Rows are points. Any point is a mix of the corners, with weights that add up to 1. It lies inside the corners' shape when no weight is negative. Say inside or outside, and name the corners with a negative weight.

Corners:
(1): [  5  42 -19]
(2): [  9 -95 -10]
(3): [-20  45  -4]
(4): [17 21 17]
Points:
[-11  73   1] -> outside (2)
[  1 -45  -8] -> inside
[ 25 -24   5] -> outside (3)
[19  8  3] -> outside (3)
[-10 -48 -21] -> outside (4)

Corners:
(1): [-18 -40 -30  14  41   6  11   8  35  67  53]
(2): [-19 -37 -32 -87  11  10  24  30  -1  21  58]
(3): [ -1   2  33  73 -81  80  14 -38 -74  43 -74]
(4): [ 36 -31  68  -4 -13   6  46  16 -70   0 -35]
(5): [ 63  -3  43  64 -81   4  46 -45 -90 -10 -27]
(6): [ -3  37  -7  76 -35  44  19 -15 -84  32 -36]
(7): [ -8 -20 -10 -10   7 -38 -36  46  63  28  38]
(8): [-44 -35  14 -17  -6 -11  59  67   4  33  55]
(9): [ -3 -23  -9  42 -13  47 -27 -18  -2 -53  -2]
(10): [-43 -29   9   9   0  -4 -21 -50  -9 -28  -2]
(11): [-30  22  20 -22  33  30 -48 -39  41 -30  40]
(12): [ 49   1  33  11 -40  -1  73 -30 -31 -25 -62]
Points:
[ 10 -18  31  -3 -30  10   9  -3 -23 -22 -18] -> outside (1, 6)
[  9 -11  24  16 -16  19  22  -2 -41   4 -15] -> inside
[ -1 -17   4  32 -26  14  27   1 -40  16 -12] -> outside (11)
[ -4  -9  14  29 -33  24   0  -6 -18  23 -18] -> inside
[  7   4  38  36 -44  14  30 -15 -52   5 -34] -> outside (1, 2, 9)
[ -4 -11   8   6 -11  16   2 -11 -19 -21   5] -> outside (1, 3)
[-13 -29  18   1 -15  18  15 -17 -23 -10  19] -> outside (6, 7, 12)
[-25 -25  11   0 -10   3  33  30  -7  15  28] -> inside
[  9  -4  23  40 -28  16  17 -20 -33  -3 -15] -> outside (2)

Corners:
(1): [-10 -18 -15  -6 -32  -1  -6 -23 -11 -12   2 -25  -9   3 -40  13 -17  16
  16   9]
(2): [ -1 -13  59   9  34  21   6  22  18  -2 -21   0 -14  -2  13  -6 -22  14
  21  14]
(3): [ 13 -12  -4  31   4  30   2   7 -15  18  13 -21  15   6   1 -28  22  -2
  14  16]
(4): [  7 -15  -9  18   0   2 -15  21   3 -25 -20  11   5  41   1 -12   3  -1
  20  -1]
(5): [ -6  -8   9  21  31  -7   0 -13 -12  -2  16   0  -6  32   2 -20  22  13
   5  17]
(6): [  0  11  -3 -32  21  55 -10   1  16   7  -5   9  -8   1  12  13 -14 -13
   8   9]
(7): [ -5   5  -7  12 -25 -13 -26   7  -7 -18   6  -9  14   8  18  -3  33  13
  24   9]
(8): [-41  29 -13  28  35  -4   0  22 -16 -22  -6  12   4 -14  15   0 -25 -95
  21  25]
(9): [ 17  -8  -3  23 -28  24  -4 -39 -11 -20 -50  13 -22 -11  12 -10  -6  18
  -2   7]
(10): [ 28  -8  61  10  36 -11  30  16 -11 -23 -31  20 -19   4   2  27 -18   7
   5 -10]
(11): [-14  19  -1  25  11   8   3   8  -6  -8  20  19 -12  -4 -30 -19  19   4
 -30 -59]
(12): [  5  -5 -13   5  29 -16  18  -7  43 -23   0   7 -18  -2   2   6  14   6
 -50  12]
(13): [-18  19 -10  27 -31  15 -15   6 -14 -16  25  26   8   1  12   2 -18   4
   5  -2]
(14): [ 19 -10  -9   9  15 -12  13  12  20  -3  -1  28  -9 -12 -13   2  26  15
  14  11]
(15): [ 17 -10  34   5  -8  -3   7  -5   5 -11   6  12   4   5 -25 -25   7 -13
  19  11]
(16): [  0   1  23  26  10   5 -10 -28  60  -8 -13  -3  -9  18 -61  23   0  19
   0  -3]
(17): [ 12 -11  12  25 -22  -8  44 -20  -2 -31  12  20 -10   1   4 -10   6  24
  23 -44]
(18): [ 10  39  -6   8  17  -1  31  11   4 -30 -14  12 -36   3  -4  -5 -21 -17
  18   3]
(19): [  8  12  31  24   0  12   5 -30  25   7 -42   8  19  -7 -22 -14 -19  21
  -5   3]
(20): [-13  10 -13   7   8  40  52  -5  -8  16 -13  14 -37  11   7   1  19  15
 -29  13]
(21): [ 13  -7   8  13 -26  10 -22  -4 -11  57  -8  -2 -24  10   9  -2 -17  20
  16 -25]
Points:
[  2   1   6  11   5   6 -19   2   6  -3  -9  -1   3   2  -1   0 -12 -11
  15  19] -> outside (11, 17, 20)
[  9  -6  12  15  13   2   0  -5   6  -8  -9   3  -6   5 -14  -8  -2   1
  10  -4] -> outside (7, 13, 20)
[ 30 -24  17   3   3   6   5  -3   4 -13  -9   7 -30  19  12  20 -32  31
  27   6] -> outside (7, 8, 11, 15, 19, 20)
[  2   5  11  16 -10  15   3  -1 -20 -10 -10   7  -6   7   8 -11  -8   1
  18  -9] -> outside (12, 14, 16)
[-2 12  9 16 11  9  8 -2  3 -4 -5 13 -8 -6  0 -4  0 -7 -1 -1] -> outside (1, 4)
[  3   9  32   8  -9  13 -33  11  10 -11 -42  18  -3  -5 -11   9 -42  -4
  26  -1] -> outside (3, 5, 12, 17, 20)

Corners:
(1): [-53   2   9  17  -1  13  -5  -2 -12   3 -13  14  -2  -2  -4  -3  17   8
  -5  14]
(2): [ 23   4   8  -9 -16 -95   5   9  -9 -18 -14 -42   4  11 -35  30  12 -16
   5  14]
(3): [ 14  13 -16   4  -3  -4  -3  10 -21   4 -11   8  -8   2  15   7  21  -3
 -19  -6]
(4): [-28   6  -7  -1 -14  -7 -38  -8 -10 -36 -10  13 -13  -4 -29  -5  18 -15
  -1 -11]
(5): [ 16 -13   8   6  -2   9  -1 -13   7   5 -19  -2  -9 -22  -7 -17 -15  12
 -13 -16]
(6): [ -2   3   4  24  16  18  11   3   4  -1  27  11   9 -23  -6  -4  24  10
  19   2]
(7): [ -6 -33   7 -54 -11  13  10  -9  -3  -1 -22  -9  -5  -7 -25  -4  17   9
  13  28]
(8): [  7  12 -21   4   5 -11   4  35 -22 -13 -12   8 -30 -11 -11 -24  -6   1
   0  -5]
(9): [  7 -20 -19  12  -5  15   6   9  19   6 -16  -7  -7 -17  39  17  -8   7
  -2  14]
(10): [ -1  -5   4   9 -49  13 -11  10  -9   1  16  13   0 -11 -22  10  -3   7
  -6  -5]
(11): [  9  15 -24   4  -3  -9  -2  24 -11 -21  18 -27   4   9  -9 -17  -5   1
   1   7]
(12): [  0 -34 -10  19  -8   6  -7   8 -21  -2  -8   4 -12  -7 -14 -18   1   6
  -3 -30]
(13): [ 28  18  -3   9   8 -29   7  17 -15 -22 -18  35   1   9  61 -21  11 -14
  12  28]
(14): [ 11  16   6 -42 -21  13  11  10  11   0 -12  13   3  24 -34  29  -4  -7
  33  12]
(15): [ 22  14  -3 -20   7 -28 -21  51 -20 -29 -16   7 -11  12 -17 -23  -1 -21
 -14  -8]
(16): [  2  11  18  12  -5  11 -56 -18 -21   4 -19  31 -14 -10  12 -23  38  -5
   7  16]
(17): [-71  -4   7 -26 -10  11  -9   3   7 -15   1  23 -14  12  23  15   7 -93
  -7  44]
(18): [-27   9 -30   8   3 -18 -12 -11  39  -1  21  -2  -1 -11  -4  -9   3  14
   6   8]
(19): [  8  11   9 -37   1 -26   1   8 -14  -8  29  13  -4  37 -31  58   5 -25
  17  39]
(20): [ 12 -22 -19  -5  -4   7  15   1  18  -6 -12 -10   4  -2 -29  -4   2   5
  -2  19]
(21): [-21 -10  24  -5   0  15   9  -1  19  13  -7  27 -94  23  13   5  23  17
 -13   7]
Points:
[ -9  -4   2  -3  -8   7  -5   3   2  -1  -9   3 -17  -6  -7  -2   6   2
   0  -1] -> outside (13, 19, 20)
[-10   0   4  -3  -6  -3  -8   4  -5  -5  -5  16 -12  -2   2   1  10 -12
   1   6] -> outside (11, 20)
[-10   4   0  -8  -6  -8 -11   3   1 -11  -3   8 -10   3  -5  -1  12 -10
   8  20] -> outside (3, 5, 12)
[ -1   2  -5   0  -2  -5  -3  12  -6  -8  -8   8 -20  -2  -4  -6   6  -2
   0   4] -> inside

Corners:
(1): [  1  61  -8  43 -47 -37  45  58  65  -1  13 -22  65  -9   5 -66  14   8
 -52 -26]
(2): [ -8  25 -34 -49 -35  13  42 -12  59   6  -6 -14 -48 -47 -26 -28  12 -39
  13 -24]
(3): [ 18  95 -32  42  37  -4  38 -23 -60 -19 -21 -63 -15   6  31 -31  -9   6
 -21 -35]
(4): [ 20 -29  25  27  -3 -26 -25 -13  47   8  38  -7  18  15 -34   2 -27 -26
  20  20]
(5): [-30   5 -14  20 -12  26 -31  -1 -28 -28   5   8  -3  -9 -35  11  22 -32
 -37 -53]
(6): [-80  18  44   4  42  20 -26 -22 -29  53 -32  44 -66 -33 -18 -46  55 -49
  43  46]
(7): [ 33  58   7 -38  -3  19 -14  10 -15 -22  -2 -42  16  21  30 -19 -46  -9
  48 -28]
(8): [-18   2 -24 -38 -17  36 -50  42 -23  34  66  71   0 -46 -43 -11 -36 -31
  51  29]
(9): [ 31  81   8  36  -2   9   2 -28 -28 -38  33 -25 -29  53 -36  61  38  -2
 -68  -8]
(10): [-55 -15 -19  -5   2 -40  42  43 -32  14 -39 -24 -37 -22 -40  19  21 -37
  -5  22]
(11): [  5 -50 -93  71 -39 -25  14 -73 -32 -40  65  44 -33  37 -35  13  24  15
  23  23]
(12): [-47  82  20  37 -19  52 -46  33  48  56  -1 -16 -13 -25  40 -37  31  10
  44 -57]
(13): [-21 -20 -18  -8  22 -13  -1  34 -41  23  12  59 -63   2  44   6  19 -38
  56 -67]
(14): [  6 -41 -38  66  15  61   5   5  56   6  52  44 -45  27 -22  20  16  22
  80  -9]
(15): [-11  32  46 -21  46  16 -15 -53  33  43 -63 -39  43 -35  66   2  25 -50
   5  64]
(16): [-18  10 -14 -23   6 -31   4   9  58  23   0  33  15 -49 -14  13  25  30
  33 -20]
(17): [-69 -13 -22 -60  35 -16  26  27 -29 -33  28  20 -30  60   6 -35 -15  33
 -30  22]
(18): [ 25  19  18  47 -10  34  -2   4 -36  28  39  -5 -53  72   3 -40  36  19
 -13 -49]
(19): [-31   3 -52 -30  66  22   3 -56 -33  21 -39   7 -65  43 -21   1 -36 -59
  31   5]
(20): [  3   3 -37 -15  56 -21  14 -37  -4   4  37  -5 -45  19  10  29  53 -67
  70  43]
(21): [-10  46  -1 -38  27  28  30 -31 -40  25  29 -21  18  38 -27  17 -43 -19
  11  -4]
Points:
[ -7  18  -5   6  -9   6 -15  -3  31  17  41  28   3 -26 -17  15  28 -25
  31   4] -> outside (3, 7, 10, 17, 18, 19)
[ -6  15   7  26  26  21 -17 -25  18  33   7  16 -25  21  12  -2  24 -20
  51  -2] -> outside (2, 3, 5, 8, 10, 17)
[-15   2 -21  -2  13   8  11 -13  -7   4  13   1 -20   9 -11 -19   0 -25
  22  20] -> outside (9, 12, 13, 16)
[ -9  26  -7 -15  12  11   7  -3 -16   5  11  -8  -9  19  -4  -7 -11 -12
  16  -7] -> inside
[ -5  14  11  17   3   9 -16   0   0  23  17   8  -5   1   0   6  21 -20
  28  -3] -> outside (2, 3, 17, 19)

Corners:
(1): [ 22  20  22 -10   7 -20 -13 -20  13  41   4 -17 -17 -35  32   2 -43  33
 -29  32]
(2): [ 32  15  60  24 -24  34  23  -6  16 -29 -39   9 -29  16  34  -7 -32 -31
 -61 -28]
(3): [  5 -46   3  15 -33 -16  -8 -35  22  65 -50  -7 -33  20  10  29  14 -43
  35 -28]
(4): [ 20 -11  45   6   2  17  -2  -5 -30  39  -2  27  35  14 -20 -80 -17   5
 -71 -24]
(5): [ 23 -25  10   6 -38  13  19  21  30 -18  -1  -4 -14  25  18 -56  -7 -12
 -78 -10]
(6): [ -2  19 -37  22 -28 -26  -3  29  11  22  22  29 -20   5  39 -13  22 -29
  15 -34]
(7): [ 32 -39  38 -38   5 -15 -59  11  41  20  22   9  19  -8  14 -57 -33 -25
 -37  48]
(8): [-11 -18  40  17   4   5  31  72  43 -45  40  25  -5 -63  11  13 -44  14
 -36   6]
(9): [ 23  89 -21  -4   6 -19  14 -36 -40   1  -2 -24  53  56 -11 -80  18  32
 -42  -1]
(10): [ 27  -2 -25 -30 -33  14   3  18 -10  67 -35 -11 -45 -65  58  -8 -11  21
  73 -47]
(11): [-32  -3 -40  31  25  -1  28 -38 -26  66 -43 -31   0   2  44 -15  20 -20
  18 -10]
(12): [-21  12   1 -42 -16 -16 -12  53 -36  23  16  -4  19  36  31  51  -8 -27
  10  47]
(13): [-46  11   1  48 -10 -38  62 -14   2 -12 -57  27 -18 -45  -2 -63  13  54
  20 -29]
(14): [ -2  20  18 -35 -17 -22 -20  36 -14   8  22  23 -36 -20 -27   2  12 -22
   6  19]
(15): [ 24  42  23  19  10 -60 -31  11 -20  28 -44  25  60   7 -26 -10  28 -26
 -43  82]
(16): [ 69 -56  65  -7 -14 -42 -40 -10 -14 -51 -11  16 -32 -18  13 -72 -63 -23
 -95 -23]
(17): [-25   2 -31 -25 -40 -23  28 -24 -16  68 -16  -7 -34 -42   0  20 -24 -23
  49 -12]
(18): [ 15  48 -51   8 -10 -58  45 -44 -53  33  16  58  48  80 -43  -9  41  -9
   1  65]
(19): [-69  50  51   6 -45  10  70  37  -3 -12  10  44   9 -52  30  84  32  18
  37  22]
(20): [ 26 -14  46  29 -17  37  -5 -25 -12  65 -13  -4 -13 -47  18   3 -31  -7
  36  -4]
(21): [-25  46 -49 -30 -10 -42 -55 -29  48 -13 -14  51 -29 -20  14  26  16  42
 -37  78]
Points:
[  3 -12  19  12 -16 -10  14   2  -6  14 -17  16  -7 -11   8 -25  -6 -12
  -5  -9] -> outside (1, 9, 21)
[ 13 -17  -3   8 -19   6   9  -4   7  19  -7  -1 -21 -14  27 -15 -24  -8
   8 -15] -> outside (1, 4, 14, 15, 19)
[ 13  13   2  -4 -15 -17  -9 -14   1  21  -9  14   0   3  10 -19   3  -8
 -21  17] -> outside (8, 12, 13)
[  9  29  10   1  -6  -3   3 -15  -9  30 -25   5  12  12  12 -11   9   4
 -13  24] -> outside (6, 8, 16, 17)
[ 18  -1  13  12  -8 -12   6  -7  -8  24 -12   6  -5  -8  -1 -42 -10  -9
 -14 -13] -> outside (12, 19, 21)
[ -3   3  25   2 -11  -7   6   0  -1   8 -14   2  -2  -9  10 -13 -12  -2
 -22   5] -> outside (6, 10, 18)
[  3  -8   7   7 -14  -9   6   0   5  21 -15   5 -11  -7  16  -7  -4 -11
  -6  -3] -> inside

Corners:
(1): [-13  53  -3  32  23   3 -31   0   4  17 -19  10  10 -10  15 -14 -35  67
   8 -61]
(2): [ 29 -95 -17 -14  27  18   6  10  13  17 -44 -16  29 -34  -3  11  11  43
  -6   3]
(3): [-21  -1  26  36  12 -14 -25  -1 -45  -7  -1  -4  27   0   9  -5 -22  16
 -30 -11]
(4): [-38  23  39 -25  12 -12 -31  29   9 -28  50 -35  20  -6  14   1 -29  -7
  13 -16]
(5): [  7 -66 -70 -36  31   2  39 -17   9 -36 -15  -3 -10 -22  24  28  24   1
   6   6]
(6): [ -2  -3  15  -4  30  -7 -35  45 -25  -9  27  32   0   1  -4   9 -16  24
  -3   0]
(7): [  3  33  26   8   5   2 -12  44 -24   7  24 -39   7  -2 -12 -52  18  32
   0   4]
(8): [ -5 -56 -40 -31  13  31  25 -29  27   4 -25  -3   2 -43   2  72  44   3
 -24  26]
(9): [  1  48   7 -28  -3 -15 -30 -14   0   3  12 -12 -26 -15 -31 -18 -34  41
  11 -15]
(10): [-15 -49 -15 -45  -4  14   9  15   5   5 -37  -1   4 -37  -2  17  34 -21
  32  30]
(11): [-27 -41   4 -45  55  27  27   3   8 -11   4  17   2 -20  -4 -12  21 -13
 -13   0]
(12): [-27  -2  23  34 -11 -31   7  31 -16   8  42  -6 -29  26 -15   8  -2  10
  10 -11]
(13): [ 19  10 -18  13  45 -26 -21 -15  18  -1  -9  12   6  17  -3  -3  -4  25
  -9   3]
(14): [-12 -60 -10 -37  26 -13  42  -1  -7  -8 -12  35  33  -9  55  31  34  48
   2  12]
(15): [ -5  33   3  54 -39 -37   0  34   7  -7  10  -1  -4 -35  18 -15 -34   3
 -13  -2]
(16): [-22  27  20  11  10 -17 -24  33 -17  59  35 -28 -38 -39  47  -6 -11   2
  -9  19]
(17): [-40  -9  34  40   2  25 -12 -10  -5  -9  23 -20  -2 -15  28 -31  14   9
  -1  24]
(18): [ -7  13  -7  44  28 -15   0  22 -29 -22   4  -8  15 -31 -16  10 -34   8
  15  12]
(19): [  4 -38  -8 -37  46  -3  40   4  25 -16 -49   6  -6   4  21  30  21  68
  -5   5]
(20): [  5  46  57  25 -11  19  -3  22 -17  19  35  -3 -22  24   1   6 -39 -21
  -9  -2]
(21): [ 10   1  45  15   1 -10  -4  -6 -23 -22  24  -1 -22 -11  -1   5   7  -6
  15  -2]
Points:
[-12 -36  -5 -10  18  -2  11  12   0  -5  -1  -5   6 -19  11  11   9  30
  -6   7] -> outside (1, 10, 13, 20, 21)
[ -9  -2   6   9  11  -4  -6   9  -8  -9   8  -1   8 -11   0  -1  -8  11
   0  -2] -> outside (16, 19)
[  0 -46  17   0   6  10  21   7  -1  14 -11  -2   1 -10  14   9  30   2
 -13  21] -> outside (1, 4, 5, 6, 9, 18)
[  0 -30  -1 -16  21   1   8   6  -3 -13 -16   7  18 -16   7  21  -6  24
  -3  -7] -> outside (7, 12, 13, 16, 17)
[ -5  -6   2   2  20   2  -2   8  -6   3  -2   0   0 -17  11   2  -1  19
  -3   4] -> outside (4, 12)
[ 17  17  -6  23   7  -3  -3   1   7  -9   0  -7 -15  -4 -15   5 -15  36
   0  -6] -> outside (3, 4, 10, 11, 14, 16)

Corners:
(1): [ 30 -62   3  16 -31   1 -22  -8 -12 -60  11 -12 -16  21 -18  33  -5 -45
  20 -21]
(2): [-10  41   6 -24  -5  57 -23  28  33  47   6 -19  16 -18  19  -9  12  -3
 -28  17]
(3): [  9  47 -10 -22 -52   0 -62 -11   3  24  56  -9  44   4  14 -11  -1 -21
 -20  32]
(4): [ 11 -26 -11  -2 -46  47   3  32  39  13 -10  60   0 -23  31  15 -17   7
 -17  21]
(5): [ 58   8 -15  -9 -19 -22  15  47 -40   2  12 -12  17  54 -18  46  23  39
 -31   1]
(6): [ 18  66  -1 -13  24  35  -6  20  31 -27  51  21  25 -28  17  22   9  30
  28  27]
(7): [-16 -13 -63   6  21  35 -16   1  -8  -1  21   9  16 -23  -4 -35  23  -4
 -30 -15]
(8): [ 45  18   0  25  25  46   4  -8 -30 -29  18 -39 -15  -5   8   6 -34   7
  18   1]
(9): [ 34  15  -1 -32  -3  10   6   2  -4 -35  14  38  25 -95  -3  -2  17  60
 -36 -13]
(10): [-22 -33   3  45  47  17 -14 -21  45   0 -10 -25 -21  -8  22  39 -71 -10
   8   5]
(11): [ 33  35 -13  15   0  -3  55 -37 -13 -17  10 -20 -28  17  34   0  15   7
  17 -42]
(12): [ 42 -11  48 -42 -24 -33   5  -6 -14  18   5  23  -2  23 -32 -29 -12  -8
  30  -3]
(13): [ 26   5   9 -31   0  20  14 -58  16 -39 -26 -29  18  -1  -5 -16  -8  -8
  23  39]
(14): [-38 -34   2  26 -74  28  19  11  -1 -44  -6 -11   9  12   5   0 -33  32
 -47   2]
(15): [-11  49  -8 -19  23  70   3 -21  10 -26  49 -56  32 -51  13 -20 -11 -55
  37  16]
(16): [ 34   1 -12   8  42  15  22 -14 -52 -36 -33 -17  12  11 -18 -14 -15 -44
  33 -70]
(17): [-20 -32  14  25  13  -2 -38  -5  42  25 -34  19  34 -68  30   6  -1   3
 -15  40]
(18): [-27 -16 -31  23  -4 -10  13  20  -4 -22 -20 -11 -31  21  24  37 -13 -49
 -36  58]
(19): [  5   8  27  38  12 -82  20   7 -13  51 -25  29  43  13 -45  33  29 -54
 -84  31]
(20): [ 23   1   6  -7 -37 -19   9  38  44  15 -31  -2  13 -13 -28 -13  -3 -10
 -25  15]
(21): [  6  11  23 -13 -14  -5  16 -54  29  -9   0  47  28 -71 -53  39  17  48
   2  45]
Points:
[  7  -4  -7  29  -2 -11  -4   0   5 -22  15   1   1 -14   2  35  -7  17
 -24  11] -> outside (2, 4, 12, 13, 15, 16)
[ 16   1  -2   7  -4   8   1   5   0  -7   2  -3   6  -4   0  14  -7  -2
 -10  12] -> inside
[  1  12  -3  -4 -17 -12  13  -4  16   2  10  17  19 -12  -8  10   5   3
 -26  27] -> outside (1, 2, 8, 16, 17)
[-10  -8  -7   0  -5  15 -13  10  13  -7  -4  -1  12 -14   6  -2  -9 -25
 -17  14] -> outside (5, 8, 11, 21)
[  6  -5 -11   2   4  16  -9   2   8   2  -6   4  18 -28  -3   8   0  -7
 -22  13] -> outside (6, 11, 12, 14)
[ 14  11  -2  -4   0   5   1  -7   7  -5   3   1  12 -17  -3  11   2  -4
  -4  17] -> outside (14)
[ 19  26  -4  -5 -20  -2   9  17  -7   6  13  20  16  -2  -7   6  12  15
 -29   3] -> outside (1, 10, 13, 15, 17)
[ 14   2  -4  -3 -20   4   3   9   2 -10  -1  10   9  -4  -1   7   4   4
 -16  15] -> outside (10, 15)
